Rows are points. Each copy is the shape, with its points in the same order, turned, moved and blurred by noise. Is it also mirrored, or only turned?

Shape, 6 rows:
[[-21 -12   7]
 [-39  22  27]
 [-58  19  10]
 [-16  24 -22]
 [ 67  21 -11]
 [ 51 -45  18]]
Copy 1, 6 rows:
[[ 19  14 -14]
 [ 40  -2 -61]
 [ 34  14 -69]
 [-11   2 -47]
 [-37 -59  20]
 [ 18 -17  56]]
Copy 1 is: only turned
Copy 2:
[[ 28  -2   0]
 [ 15  36  -1]
 [ 14  42 -28]
 [-21  -5 -13]
 [-39 -35  58]
 [ 36 -50  65]]
Copy 2 is: mirrored

Shape (7 x 4):
[[ 28  25 -29  26]
 [  3  35  -6 -43]
 [ 30  14  -1 -20]
 [ -2 -37 -75   0]
 [  9 -38  34 -26]
 [ 24 -38 -25 -18]
 [-27  18  66 -49]]
Copy 1, 7 rows:
[[ -8  53 -27 -11]
 [-48  11  25  10]
 [-19  31  26 -10]
 [-19  -8 -34 -78]
 [ 21  -8  54 -23]
 [ -6   7  18 -61]
 [ -5 -30  64  47]]
Copy 1 is: only turned
Copy 2, 7 rows:
[[-34  43  34  26]
 [  6  19 -11  66]
 [-30  13  -7  47]
 [ -1 -24  69   7]
 [-13 -22 -40  -1]
 [-26 -29  13  14]
 [ 24  20 -85  39]]
Copy 2 is: mirrored
Copy 3, 7 rows:
[[-15  35  15  28]
 [-17 -10 -50  33]
 [-36  14 -28  16]
 [ 37  57 -40 -16]
 [-46 -10 -39 -45]
 [-20  41 -43 -29]
 [-53 -72 -41  -7]]
Copy 3 is: only turned

Shape (9 x 6):
[[-33   5  -6  50 -10  -6]
 [-34  37 -23 -33  33 -64]
 [ 16   6  11 -28  59  34]
 [ 20 -14 -28   2 -20  -6]
 [  7  14  56 -24  29  50]
 [ 41  22   0  14  19   1]
 [-29  15 -51  -3 -51 -17]
 [ -3 -17  22  -4  50  28]
 [-45 -34  34  37 -28 -89]]
Copy 1 (9 x 6):
[[ 35 -56  34   6  25  36]
 [-19  -8  16 -12 108  24]
 [-62 -29  -2 -18   5 -14]
 [ 33 -20  14 -43  19  -6]
 [-58  -5  19  11 -30   1]
 [-11 -38  46 -22  19 -31]
 [ 47 -11  31 -54  48  53]
 [-36 -41 -11   9  -3  -6]
 [ 81  -9   9  64  70  16]]
Copy 1 is: only turned
Copy 2, 9 rows:
[[ 51  18 -25 -46  27  30]
 [ 14  32 -64   0  40 -61]
 [-30 -51 -39  -5 -11  -4]
 [ -2  41  -5  -5  -3  25]
 [-21 -71   6 -29   2  -3]
 [-16  -5 -20   9  32  30]
 [  5  79 -10 -48  16  -2]
 [  7 -44 -29 -16 -18   9]
 [117  37   9   5  23 -15]]
Copy 2 is: mirrored
Copy 3:
[[ 31 -16  47 -22   0 -24]
 [ -3   7  45  75 -41 -48]
 [-36   3 -25  37  42 -22]
 [ -1  -8   6  -3 -30  22]
 [  9  14 -52  19  54 -38]
 [ 10 -25   1  35  20  17]
 [ 16 -26  20 -11 -75 -24]
 [-21  21  -2  10  46 -22]
 [ 70  66  80  -3 -31  -6]]
Copy 3 is: mirrored
Copy 4 (9 x 6):
[[ -3   5  29 -19  25  20]
 [ 29 -36  63  -6 -59 -25]
 [ -3 -19 -16  87 -23 -13]
 [  0   6 -25 -20 -19  14]
 [-13 -37 -38  69  22 -34]
 [ 18 -42 -25  28 -11  21]
 [-33  -7  17 -58 -33   1]
 [ 10  10  -4  65   4 -21]
 [ 66   9  38 -62  36 -37]]
Copy 4 is: mirrored

Shape:
[[ -4  10 -15   5  -2  22  34  29]
 [ 24  14  37  11 -49 -14  14 -52]
 [  0  33  20  -9  27  27   2  31]
 [ 33  13 -73  -3 -15 -64 -74  -3]
 [ 12   4 -68   8  -5 -62 -20  30]
 [ -1 -32  -1 -20  -4  38  14  48]
 [ 37  25  23 -25  18   3  51  43]
 [  4 -12  23 -18  -4 -39   6 -39]
 [ 43 -19   7 -26  16   9  19  18]
 [ 31 -12 -50  54  12 -58 -58  39]
 [ 24   4  68  -7 -80   0   6 -33]
 [ 22  12 -30 -26  31  62  54  49]
 [ 37  22  41  36 -37   7   4 -62]]
Copy 1, 13 rows:
[[  31   26   -6   19   12  -30   30   -5]
 [ -10    3  -13  -34   39   44   -3  -25]
 [  25   14   30   -3    7  -42    5   37]
 [ -38  -30 -100  -33  -23  -27   31   52]
 [  -7  -35  -86    7  -12  -29   42   28]
 [   3   43    5   50   25  -23   32   28]
 [  69   -2   15   22   18    6   27   38]
 [ -23  -21   -3    7   -4   38   -5    1]
 [  14   18    3   16    2   16   41   46]
 [ -38  -64  -64   -6    6  -52   66   44]
 [ -21   22   -1  -19   74   54  -24   -6]
 [  70   60    9   31   -9  -34   56   25]
 [ -13   10    6  -68   41   37    6  -24]]
Copy 1 is: only turned
Copy 2, 13 rows:
[[-26  39  13 -23 -12  -5  11  38]
 [ 15   0 -59  12  22 -56   7  42]
 [-49  13   4  -5 -29 -12 -31   6]
 [ -4 -93  41 -15  43  24  45 -16]
 [-22 -43  33 -37  15  16  61 -19]
 [-54  54  46  20  -7 -26   8  16]
 [-70  31  -3 -50   0 -53 -20  24]
 [  0  -1 -21   5  35 -55  11 -16]
 [-41   8  34 -18   7 -65  -3   9]
 [-23 -57  39 -12 -34   4  77 -30]
 [-17   7 -60  43  37 -54  13  55]
 [-49  46  58 -54 -29 -24 -39  44]
 [ 18 -18 -59  28  -4 -57  -8  57]]
Copy 2 is: mirrored
Copy 3:
[[ -5 -10  26 -24 -44  13  -4   5]
 [-21  11   7  31  -6 -68 -27 -30]
 [ 20 -27 -18 -31 -19   7   5  19]
 [-39  88 -18  31  -3  -9  52  75]
 [-12  83   9   1 -22  11  30  45]
 [ 10 -21  19  10 -46  46 -22  25]
 [ 28   1 -26 -19 -50  28  -4 -38]
 [ -4  37   3  13  34 -10 -34 -16]
 [ 10  -2  -5  24 -25  38   3 -17]
 [ 29  78  20  22 -20  -5  69  64]
 [ -5  -5  -7  50 -21 -72 -68 -14]
 [-16 -43   5 -25 -64  60  15 -11]
 [-13  -9  10  33   3 -79   1 -32]]
Copy 3 is: mirrored

Shape:
[[ 35  21  44 -15  -6 -26   7  28]
 [  5  -2 -17 -10 -24 -35  19 -57]
 [-59 -44 -23  -9 -42  66  32   0]
 [ 16 -65 -16   4  -6 -37   2  -9]
 [-20 -39 -52  47 -20  69  20   0]
 [-21 -22 -16 -10  20 -53  16 -23]
 [ 49 -23  63 -43 -17 -38 -20  17]
 [ 39 -23 -41 -27  18 -33  41 -54]
 [  1 -25 -25 -25  -7   7  24 -39]
 [-17 -29 -19  -8  23  57  23   1]
 [-31  -4 -48 -17 -15  73 -30   6]
 [ 28   7 114 -20   1  -6 -47 -11]]
Copy 1:
[[ 12  11   5  55  35 -13 -24 -11]
 [  2  12  51 -32   2 -29  -8 -45]
 [ 28 -38  30 -50 -29  77  29   2]
 [-40  13  -2 -17   9  11  19 -59]
 [ 22  29  11 -43 -53  69  49  -3]
 [ 10  -7  -6 -30  15 -26   5 -69]
 [-49 -14   0  54  42 -13 -37 -11]
 [-10  15  42 -11 -33 -21 -18 -95]
 [  2  -9  33 -26 -33   6  -6 -43]
 [ 31 -12 -10 -12 -54  47   4 -23]
 [ 24 -30   8 -13 -71  20  50  24]
 [-27  -5 -29  29  36 -28 -80  48]]
Copy 1 is: only turned
Copy 2, 12 rows:
[[-11 -28 -42 -10  32 -30 -13 -36]
 [  0  -2 -39  -6   3  -5  43  50]
 [ 57  39  -1  74 -48 -22 -14  29]
 [-25  48 -58  29   5  22  30   4]
 [ 63  31 -31  80 -18  46 -21  26]
 [-20  30   1  -1  20   9  44  21]
 [-52  -1 -72 -20  11 -45 -11 -32]
 [-38 -24 -27  31   5  22  62  47]
 [ -4   1 -24  34 -20   2  21  48]
 [  6   4  10  68 -23  15 -23  15]
 [ 45  11   4  39 -68  29 -40  12]
 [-40  -6 -59 -38  40 -54 -79   1]]
Copy 2 is: mirrored

Shape (14 x 9):
[[ 25  32 -18  12  37 -18  37 -59 -10]
 [-42  46  -3  -6 -63  59  51  12 -20]
 [  0  15 -20 -43 -29  37 -21  -3 -16]
 [  6 -38 -19  25 -14 -72  10  -6  54]
 [ -7 -22  -4  11 -20   5  17 -52  14]
 [-20 -29   7 -14  10  -5 -60 -92 -46]
 [ 35 -28   0   1  -5 -29 -30  13  -7]
 [ -2  21  55  36 -71  -3  19  57  49]
 [-18  -2   6  38  17 -35  30 -11   9]
 [ -7 -18  -7  20  11 -42  20  29  -2]
 [ -1 -20 -33  30  32   6 -84 -46  -7]
 [-40  36  -2 -14 -32  27  19  12  13]
 [-44  92  13 -24 -42  -5 -21  54  12]
 [-18  -7  14 -12  78   5   2 -58  16]]
Copy 1:
[[ 61   7 -41  20  12  45 -45  -1  47]
 [  0  33 -39  49  67 -13 -20 -40 -67]
 [  6  27 -48 -11  14 -18   4   7 -20]
 [ 13  -8   9 -18  84   4   2  -5  92]
 [ 20 -19 -58  -3  56  15  -7 -38  31]
 [ 23  -2 -92 -34 -42  -1  19 -51  61]
 [ -6 -10  10 -24   2   1  -2   1  42]
 [-17  10  51  10  93  44  50 -22 -32]
 [ 40 -15   1  42  38   7  -8 -30  52]
 [  9 -15  26  29  41  -7 -13 -23  54]
 [ 68 -26 -22 -62 -26 -29   8 -33  34]
 [ 18  32 -27  29  55 -16   6 -13 -29]
 [ 19  84  34  38  32 -21  44 -10 -36]
 [ 63 -36 -67  32 -10   1  36   8  51]]
Copy 1 is: only turned
Copy 2, 14 rows:
[[-29  54   0 -71  47  -3 -22  17   0]
 [  1  55 -50  29   3 -16   4 -69 -49]
 [-11  13  24  33  35 -41   0 -32 -16]
 [ 55  12  24 -56  -5  27 -24 -15  62]
 [  5  18  -2 -15  44  17 -42 -29   9]
 [-94  -4  39   2  55  16 -52 -28  43]
 [  6 -14  30  -5 -12 -20 -29  24  33]
 [ 62  51  -3  23 -77  14 -27 -24 -22]
 [ -8  23 -11 -55 -16  35 -13 -13   6]
 [  9  -9  -7 -40 -24  14   8   8  16]
 [-61 -32  65 -43  19 -16 -55 -39  26]
 [  0  45   2  15   0  -1  14 -58 -29]
 [ -6  75  35  34 -57 -29  44 -55 -17]
 [-42  12  50 -58  54  49  -9  -1 -20]]
Copy 2 is: only turned
Copy 3, 14 rows:
[[-24 -30  47  -1 -49 -10 -33  10  47]
 [-70 -25  -4 -52  15 -62  -3  16 -57]
 [-32  -5 -40 -39  32 -12 -26  -5   8]
 [ 44  21  32  20 -19 -46   7 -70  22]
 [-12  -6  29 -34   4 -42  20 -17  45]
 [-25  34  22 -41  24  51  25   7  83]
 [ 29  18 -34  -2 -26   3   4 -25  18]
 [ 47 -24  -2 -49  -9 -57  23 -20 -88]
 [  4  -9  46  14 -29 -25  20  -9   4]
 [  3  10   5  35 -35 -18  18 -29 -14]
 [ 24  58   3   1  17  17  -1  36  70]
 [-34 -18   6 -20  33 -44 -13  -1 -33]
 [ -9  -7   1 -24  38   2 -52 -11 -96]
 [  0 -47  43  34  19  15   7  19  64]]
Copy 3 is: mirrored
Copy 4 (14 x 9):
[[ 48 -59 -53 -23 -21 -36 -22   8   3]
 [-19  35 -13  -5  89 -45 -43 -16  30]
 [ -3  30 -31   4  28  15 -10  28  13]
 [-46 -71  23  -4 -56 -22   9   0 -10]
 [ -4 -27   5 -21 -15  -6 -45  12  28]
 [ 54 -27 -13  -2 -23  31   0  75  85]
 [-11 -28 -15  24 -20  33  33   2   7]
 [-65 -16  33  64  38 -22 -28 -43 -13]
 [ 22 -55  25  -5  -8 -39  -2 -14   5]
 [ -2 -43  23  -3  -2 -21  34 -21 -15]
 [ 50  19  -9  21 -78  16  16  32  43]
 [-11  16   5   5  50 -38 -24   9  -2]
 [-24  35  -7  62  70 -63   7  31 -29]
 [ 86 -34  10 -20 -23   3 -32  42 -11]]
Copy 4 is: only turned

Shape, 15 rows:
[[ 39 -18  16  13 -42 -50 -36  -5   0 -61   7]
 [  6  35 -78 -13  18  18 -22 -45 -26  51  15]
 [ 28 -27  14  13  32 -44 -57  16  22 -26  -5]
 [ 22 -38  -5 -35  42  -9 -49  30  36 -89  41]
 [-22   3 -77  11  25   5  29 -30 -86  14 -10]
 [  0  43 -30  27  21  28  -6 -41 -54  -4  38]
 [ 10   7   7  44   0  -3 -79  34  -6 -61 -33]
 [-11 -27  29  12 -13 -26 -69  33  -7 -31  25]
 [-12 -26 -14  33   3  28 -37 -55 -30   2 -27]
 [-20  44   2  51   7  -2  17 -67 -19   7 -45]
 [-29   1 -12  13 -17  29   8 -11  33   5  11]
 [ 15  22 -32  47 -39  42  14 -39 -10   6 -48]
 [ 42 -12   2 -36  39  49  12  11 -20  22  39]
 [  8  -7  34 -71   0 -28 -64  24  -7 -73  -2]
 [ -6  29 -51   2  29  12  16   5 -37  35   3]]
Copy 1, 15 rows:
[[-28 -24   8 -30 -49   0 -43  65 -70  35 -27]
 [-18 -35 -41  23 -19 -29 -48 -22  49 -64  -6]
 [  6 -16  15 -12 -64 -28  16  71 -34 -11 -33]
 [-22 -32  43 -41 -15 -62  15  99 -58 -24  13]
 [ -7  32 -79 -37  -2   0 -58   1  34 -69 -29]
 [-42  13 -45  27  11   0 -28  -6  -5 -46 -21]
 [  6 -23 -28 -19 -58 -15  30  31 -87  13   2]
 [-23 -28  14 -45 -42   1  31  43 -36  32 -27]
 [-41  43 -45   6 -71  -6 -15  18  -1 -18   5]
 [ -5  69 -22  34 -48  30 -40 -22 -26 -51 -34]
 [-15  45  30  -7 -23 -31 -24 -13   5  -8  14]
 [ 10  50 -42  36 -34  -1 -60 -23 -16  12  10]
 [  4   9  -2  14  40 -14  -2  59  44 -23  14]
 [-14 -53  38 -49 -37  35   5  89 -60 -21  33]
 [ 19   6 -33  -6   7 -16 -21 -12  30 -51 -21]]
Copy 1 is: mirrored
Copy 2 (15 x 11):
[[  7  28 -32 -41  -8  32  -9  85   1 -34  15]
 [ 47   1   3 -13 -27 -27  21 -63 -59   7  42]
 [-23 -11 -28 -33  -5 -14 -21  46  -7 -57 -17]
 [ 13  17 -36 -63 -31  -4 -52  27  14 -42 -84]
 [ 40  34 -46  61 -12  -2  -5 -49 -70  15  37]
 [ 90   9  -2  13   1  -2 -22 -15 -64 -17  26]
 [-18  33  -8 -32  -4   5 -77  43 -25 -80  25]
 [  6   4 -12  -7 -46  -3 -42  55  24 -63   8]
 [ 33  58  -8  16  15 -49  -4   6 -24 -40  42]
 [ 36  26  10  33  70  16  19 -10 -45 -44  53]
 [ 43  17  -4  -8  17   3 -13 -31  40 -27  27]
 [ 29  54  -2  -7  54   0 -17 -17 -20   0  85]
 [ 43 -15  14   1  -5 -36 -40  -9  -5  49 -25]
 [-17  43  22 -26 -51  31 -29  55  -1 -38 -58]
 [ 29 -12 -11  26  -7   4 -21 -55 -43   9  30]]
Copy 2 is: only turned
Copy 3, 15 rows:
[[-13 -29  41  41  -1 -41  29 -22 -50 -27  46]
 [ 27 -10  35 -53 -60 -29 -40  26  47  10 -24]
 [-13 -26   3   2 -38  17  13 -32 -54 -34  45]
 [ 22 -27 -23  77 -63   7  -5 -44 -20 -68  53]
 [ 22  -9  39 -63  -6 -41  -8 -25  65 -40 -62]
 [ 67 -25  39 -34 -18 -20  16  15  57 -13  -2]
 [ -3 -28  48  28 -15  40  37 -67 -10   2  44]
 [ 16  25  10  30 -28  -4  47 -45 -42  -9  39]
 [ 15  12  68 -18   6  27  -2  10   6 -27 -18]
 [ 26 -53  42 -46  46  13   8  21  -1   8 -38]
 [ 31  11  -4  11  23  -2 -35   8   5  10   3]
 [-12 -19  60 -19  51   1 -21  19  41  19  -6]
 [  1   9 -43  -2 -41  -8  11  41  58 -45  15]
 [-10 -33  -4  90 -66  -7  45 -32 -35 -21  -4]
 [ 16 -13  -8 -54 -21 -25 -12 -10  53   1 -22]]
Copy 3 is: only turned
Copy 4:
[[-56   6  11  -2  65  23  15 -43 -29  -4 -15]
 [ 23 -24 -60  51   3 -86 -36  12  -8  -8 -21]
 [-56 -44  -9 -28  28  21 -20 -22  -9 -23  19]
 [  3 -43  33   1  44  66 -16  -5 -24 -65  32]
 [ -2   6 -41  28 -23 -71 -12  71 -59   4 -46]
 [  2  19 -11  43  17 -62 -70  21 -47   7 -15]
 [-82   5   1  13  48  18 -11  14  -1   4  56]
 [-55   7 -14  10   6  46 -14 -39 -27 -16  31]
 [-57  11  10  31 -21 -61 -18   9   4 -15 -13]
 [-36  47  -5 -29  12 -93 -37  20   5  23 -22]
 [ 22  22   5   9 -13 -14 -20  -9  26  18  -7]
 [-24  22  14  27  16 -79   4  20  22  56 -21]
 [ 40 -57  23  20 -24 -36 -32 -18 -57   9  20]
 [-17   2   4 -11  45  22  31 -34 -51 -62  66]
 [ 22 -14 -45  13 -12 -55 -31  37 -34  26  -3]]
Copy 4 is: only turned

Shape, 17 rows:
[[-40 -17   1  15 -19  -9 -17 -43 -21 -22 -51 -75]
 [-12  21  45   7 -33  11 -56  45  29  62  20 -41]
 [ 10  40  37   5  26 -37  10 -37  40  29 -26  22]
 [  9  37 -36 -22 -34  34 -14   7 -19  57  -1  -1]
 [ -9  12  44 -38  38  50 -20 -14 -30  -6 -25  -2]
 [ 37 -25  44 -21 -34  -5 -40  34  35  33 -33 -43]
 [-40   9 -40  26 -42  42 -14 -63 -56 -15 -21  40]
 [ 54  49  34  -4  13  30  15  10  54  36 -38 -61]
 [  2  26 -25  26 -59   1  24  28 -27  50 -13  24]
 [ 22  29  55  44  24  19  -2  15  -5 -19 -66 -32]
 [-32  12  35 -47  26   0 -27 -21   5 -43  11 -24]
 [-20  -1  57 -28  49  36 -28  46 -39   7 -25 -21]
 [ 21 -45 -16  31  -3   7  -7 -64  21  60  26  -9]
 [ -4  12  30 -14 -45  -7 -24  22 -11 -14  19 -52]
 [-50 -58 -28   6  32  27 -72  -4  44 -26   2 -54]
 [ 47  16   3   0  38 -39 -73  32   9  28 -22 -11]
 [-17 -58  49  25   2  21   3  23 -47  19  19 -14]]
Copy 1:
[[ 77 -13 -29  34  -5   7 -25  40  -7   7  61  46]
 [-32   0 -13   9 -38  73  30 -17  38 -31  52  89]
 [ 12  14  59  39 -20  69   7  49   2 -34  -2   1]
 [-10 -14  28 -45 -10  26 -12   0  65 -17   9  59]
 [  2 -50  21  -6 -70  -5 -21  14 -30 -26  -1  27]
 [-13  -5 -10  39 -29  -2  57  21  46 -46  59  62]
 [ 77 -51  19 -52  -6  29 -38  -8  22  21  27 -27]
 [-13  -5  61  76 -53   7   1  28  53 -19  15  80]
 [ 31  17  46 -41  29  28   7 -43  48 -22  25  33]
 [ 21 -24  76  70 -33   4   3   4  -8  -2  62  32]
 [ -1 -15  -9   9 -71  27  -3  38 -45  18  -1  30]
 [-35 -39  30   6 -42  -2 -18  -3 -54 -41  37  60]
 [ 16 -33 -32  43  18  67  -8  -3  60 -35 -20 -11]
 [ 10  -2 -21  -1 -21  22  38  -1  -5  20  30  84]
 [-28 -13 -81  41 -39  24 -45  26   2   7  60  -9]
 [-65 -18  26  26  11  19  34  47  -2 -27  37  27]
 [ 16 -30 -14  26  -3  10   2 -68 -33 -43  19  34]]
Copy 1 is: mirrored
Copy 2 (17 x 12):
[[-26 -40 -27  48 -25 -80 -31  18 -19  45  55 -42]
 [-32  34 -41  12  35 -30  70 -10  10  71  28  15]
 [ 42  -2  -3  81  62 -11  16  -5 -15  -5  11 -26]
 [ -2  45 -58 -10  22 -14 -28   0  19  14  38  26]
 [-30  27  18  59  -2  31 -28  15  19  39  53 -32]
 [-62   2 -28  63  23 -38  50 -37  -5  29  49  39]
 [ 26 -27 -36 -19 -14  11 -78  55 -31  21  64 -15]
 [  3  55 -36  96  13 -30  12 -71  -9  44   5   8]
 [ 31  15 -15 -43  33 -40 -20 -18 -13   8  38  39]
 [  4  26  40  75 -20 -28  -4 -16 -55  52  27  -1]
 [-46  -8  -7  49   2  10   2   6   7  23  26 -84]
 [-49  46  50  45 -11   1   8   7  35  52  50 -22]
 [ 30 -59 -61  50   8 -16  -1  15  40  23  -2  37]
 [-65  -7 -22  -2  18 -35   7 -25 -20  53  19 -24]
 [-40 -28 -52  48 -88 -22  51  36  22  21  35 -47]
 [-40  40  -2  64  16 -38  43  34  -8 -19 -10  21]
 [-21 -41  38   7 -16 -15   7  -2  38  70  30  19]]
Copy 2 is: mirrored
Copy 3 (17 x 12):
[[-45  44  25 -31 -11  -9 -10  -7 -23  29 -61  -9]
 [-23  15 -35  11 -26  47  71  43  32  35  19  20]
 [  3  22 -29  12 -39 -38  45 -26  15 -64 -13  33]
 [ 26 -32  -6  31  40  13  45  27   9   3 -16 -15]
 [ -4 -28  -6  36 -34  27   1 -22 -57  -3 -23  34]
 [-34  31 -37  17 -21  61  -7  33  51 -13  -8  11]
 [ 70 -22  46   2  -5 -45   4  -1 -23  41 -70  -9]
 [-62 -34 -31 -14 -27  35  43   6  21 -70  -5  -9]
 [ 60   1  38  -8  30  10  44  17  41 -11   3  -8]
 [-27 -20  13 -52 -46  38  10 -26   4 -32 -25  48]
 [-15  19 -44  10 -39  -9  -9 -20 -66  19   0  13]
 [-19  -8   4  25 -19  67   9 -11 -51   7  10  68]
 [-32  -4  26  58 -24 -66  11  24  55   6 -13  -3]
 [ -8  22 -25 -16 -12  35   5  -6   2  42  20 -19]
 [-63  10 -19  -2 -24 -35 -31  81 -41  54 -20  40]
 [-26  -2 -60   5  24   7   6   2  42 -10  -3  82]
 [ -7  17  63  30 -35  24  -6  -1   5  38  34  37]]
Copy 3 is: mirrored
Copy 4:
[[  82   42  -31   27   12   51   -6   -2  -44   -8   -8  -13]
 [  -9   46  -31   42  -19  -48   55   28    8  -49  -13  -17]
 [ -42  -29  -57   18    1   40  -13    0   14  -20  -32   33]
 [ -21   24    1  -14  -62  -24   -4   -9  -32  -30  -35  -42]
 [  11  -12    2  -15    6   30   -8   65    7   -7  -32  -48]
 [ -10   38  -22   71  -53   13   22   60    1  -43   16   -1]
 [  26   -5   -7  -34  -22   39   12  -48  -53   50  -24  -67]
 [  -3    0   10   17  -29   29   18   38    5 -101  -35   41]
 [ -50   16   15    5  -34  -11    8  -47  -59  -19   10  -27]
 [  17  -10    0  -13   21   65   34   40   -9  -56   29    9]
 [  41    3  -19    9   16    1  -13   60    3   31  -45   12]
 [  -4   28    8   -8   34   10   -9   83   18  -30    2  -49]
 [  20   14  -23   41  -54   25  -17  -66   52  -18  -21  -25]
 [  40   14   -1   45   -9  -39   12   32  -30   -6    8   -4]
 [  67  102  -15    7  -15   33   19   24   49   33  -21   -2]
 [ -15   32  -61  -18  -52    4  -10   51   28  -34   35   15]
 [  14   21   23   43   26   -1   -6    2   30   -7   37  -64]]
Copy 4 is: only turned
